Every row gives one point. The window is the flat piece filled in between its corners: a triangle in 3 columns, a solid with four corners in 4, and so on. A path goes straight from each point to the next, and from the last back to the first. List the points from which the path goes on through the window.

Window (4 x 4):
[[ 0.48 -2.60 -3.40  0.45]
 [-1.05  1.58  0.30  1.38]
 [ 1.29  0.70  3.40  0.08]
 [ 1.65  2.86  2.09  1.15]]
Path:
(1): [ 1.35  2.65  0.59 -0.95]
(2): [-1.76 -2.62  0.01  2.58]
(3): [ 0.46 -0.58  0.56  2.00]
(4): [-1.03  3.09  2.98 -1.88]
(5): [ 1.33  0.95  2.27 -0.70]
(6): [ 0.61 -0.25  4.57  2.89]
(7): [ 1.05 -0.04  3.94  2.57]
(8): [ 1.36  1.84  1.78 -1.74]
(9): [ 0.01  0.71  0.94 -1.16]
(10): [-1.19  2.26 -0.07  4.67]
(11): [-0.09 -0.95  0.06  3.77]
(12): [ 1.52  1.74  0.41 -0.57]
Through the window after points: 5, 7, 9, 11

Window (8 x 8):
[[ 3.34 -2.25  2.85  2.51  0.74 -0.77  2.54  1.49]
 [-1.36 -0.34 -1.55  4.17 -1.65 -1.56  2.91  2.04]
 [ 3.59  0.95 -1.08 -1.23  4.18 -1.55  0.94  2.80]
 [-3.78 -0.31  1.95  1.06  0.91 -0.25  1.70 -2.07]
 [-0.42 -3.98  1.63  0.35  0.87  3.38 -0.30 -3.82]
 [-3.22 -3.00  1.45 -0.85 -0.19  0.00 -0.47 -1.57]
 [-2.32 -0.41 -1.57  1.54  4.37 -1.24 -0.97  1.75]
 [ 1.33  1.08  1.69  0.35 -2.17  2.03 -2.55  1.79]]
Path:
(1): [ 0.03 -1.51  0.62  3.78 -2.08  0.08 -1.45 -1.37]
(2): [-0.53 -1.20  1.75 -2.41  1.74  2.35  3.32  0.24]
(3): [ 1.06 -2.69  1.85  0.29  1.42  1.78  4.15  0.90]
(4): [-1.60 -0.55 -0.76  2.03 -0.87 -1.11 -3.49 -0.22]
(5): [-0.18  0.32  0.49  2.02 -0.26  0.04 -0.96 -1.59]
(6): [-0.85 -2.61  2.27 -0.22  0.39  1.23  2.74  3.17]
(7): [-0.93 -0.91 -0.20  2.87  0.10  0.62  2.32  2.04]
(8): [-0.86 -0.56 -0.90  2.52 -0.39 -2.04  0.84  0.46]
Through the window after points: 5, 7

Window (11 x 11):
[[ 0.63 -0.18 -0.55  4.82 -6.59 -1.30  1.18 -0.94  0.46 -2.06 -0.47]
 [-0.38 -3.53 -1.10  3.34  4.19 -1.46  0.42 -2.32  0.73 -3.05 -1.77]
 [ 2.55  0.72  2.28 -1.64  1.65  1.43 -1.11 -3.97  0.12 -0.65 -3.78]
 [-0.38  1.95  0.14  2.37  1.49  2.78 -0.24  1.41 -1.80  1.10  0.13]
 [ 0.68  0.11 -0.81 -3.46 -0.08  1.18  0.17  3.10  2.13  0.06  0.73]
 [-1.00  2.24  0.98 -0.26  0.09 -0.79  3.25  1.06  0.40 -0.53 -1.81]
 [-0.79  1.32  2.33  0.15 -0.30 -3.02  1.88  0.66  2.72 -5.01  0.21]
 [ 1.68 -2.43 -0.44 -1.06 -0.68  2.60 -0.91  1.36 -2.24 -0.52 -0.84]
 [-4.19  1.54  0.63 -0.24  2.80  0.24  5.49 -3.34  0.08  0.25  1.06]
 [ 2.09  1.12 -1.93 -0.75  2.17  0.12  0.68 -2.39 -0.44 -4.98 -2.83]
 [ 2.25 -2.00  1.08  0.43  0.02  1.21  2.15  0.65  0.35  1.52  1.37]]
Path:
(1): [ 0.48  0.27  0.58  1.16 -0.55 -1.29  1.18  0.88 -0.50 -0.98  1.26]
(2): [-1.77 -0.23 -1.69 -0.51  2.97  3.78  2.37 -0.59  1.84 -1.68 -2.76]
(3): [-0.88 -0.73 -0.09  2.05  1.24  1.26  2.71 -1.91  0.67 -3.00 -0.92]
(4): [ 2.74  2.20  0.69 -2.53 -0.41 -2.80 -1.63 -0.51 -2.07  0.08 -1.51]
(5): [ 1.34  3.71 -2.15 -2.20  1.45 -2.94  0.98 -2.48 -0.54 -0.87  0.31]
(6): [-1.99 -2.35  3.16  3.35  0.69  2.48  2.64 -0.04  2.05 -2.45 -1.95]
(7): [ 0.04 -0.58  0.22  1.16  1.00  3.35  1.26 -2.15  0.03 -1.22 -1.83]
(8): [-0.13  1.95  0.29 -1.30  0.95 -2.56  0.65  0.00  0.40 -2.31 -0.56]
(9): [-0.50  0.81 -0.02  1.95 -0.43 -1.55  0.33 -0.92 -1.25  1.44 -0.41]
(10): [ 1.91 -1.49  1.09 -0.71  1.51  4.41  2.47  0.09  0.76 -4.71 -1.06]
(11): [ 0.59 -0.14  0.34  1.20 -1.50  5.10  1.59  0.33  2.76  0.63 -1.59]
(12): [ 0.64  0.06  0.73  2.02  0.61 -4.50  1.37 -1.77 -3.06 -2.06  0.18]
Through the window after points: none
